Each row is a point. Each copy is the shape, with its points in the same order, stretched, turned, moved and blurred by noise. Is it also mirrored, or only turned?
In the rows, 128 means zero.

Shape:
[[154 117 161]
 [180 128 136]
 [ 54 133  88]
 [ 99 145  72]
 [189 117 140]
 [152  93 158]
 [136 139 145]
 [100 137 137]
 [ 94 151 152]]
Copy 1 (9 x 3):
[[149 186 171]
 [158 155 193]
 [ 85  97  57]
 [107  77 108]
 [146 155 208]
 [112 198 183]
 [157 155 149]
 [134 142 108]
 [151 155  94]]
Copy 1 is: only turned
Copy 2, 9 rows:
[[153 101 119]
 [153 105  88]
 [ 29 174 170]
 [ 47 163 128]
 [176 103  83]
 [177 114 118]
 [108 109 128]
 [ 80 126 153]
 [ 67 114 166]]
Copy 2 is: mirrored

Shape:
[[ 87 141 130 183]
 [166 106 140 152]
 [172  90 118 112]
 [146 144  95 108]
 [158 173 124  68]
 [ 83 150  99 195]
 [138  73 136  77]
 [142 141 106 179]]
Copy 1 (8 x 4):
[[124  87 176 187]
 [139 166 145 154]
 [122 178 115 123]
 [117 120  89 133]
 [156 120  51 114]
 [108  80 170 201]
 [118 164 133  85]
 [123 128 137 183]]
Copy 1 is: mirrored
Copy 2, 8 rows:
[[144 106 196  83]
 [198 137 119 131]
 [170 139  77 170]
 [144 138 141 189]
 [129 190 161 222]
 [144  86 206  91]
 [119 148  58 157]
 [190 112 172 132]]
Copy 2 is: only turned

Shape (7 x 4):
[[176 141 118 190]
 [131  65 128  53]
 [147 129 136 126]
 [122 155 108 184]
 [134  61  94 143]
 [119 108 131 135]
 [103 120 190 122]]
Copy 1, 7 rows:
[[ 95  68 214 183]
 [163 121  26  57]
 [113 112 127 127]
 [122 116 205 186]
 [175  91 123 121]
 [150 127 134 115]
 [146 171 143  82]]
Copy 1 is: mirrored
Copy 2, 7 rows:
[[ 91 125  93 187]
 [197 126 136  60]
 [132 152 123 144]
 [ 62 138 128 166]
 [134  70 128 102]
 [125 130 147 133]
 [142 167 184 161]]
Copy 2 is: only turned
Copy 3 (7 x 4):
[[145 185 177 182]
 [153 152  79  12]
 [156 146 144 115]
 [127 141 165 181]
 [125 179  98 113]
 [151 150 117 119]
 [184 122 120 121]]
Copy 3 is: only turned
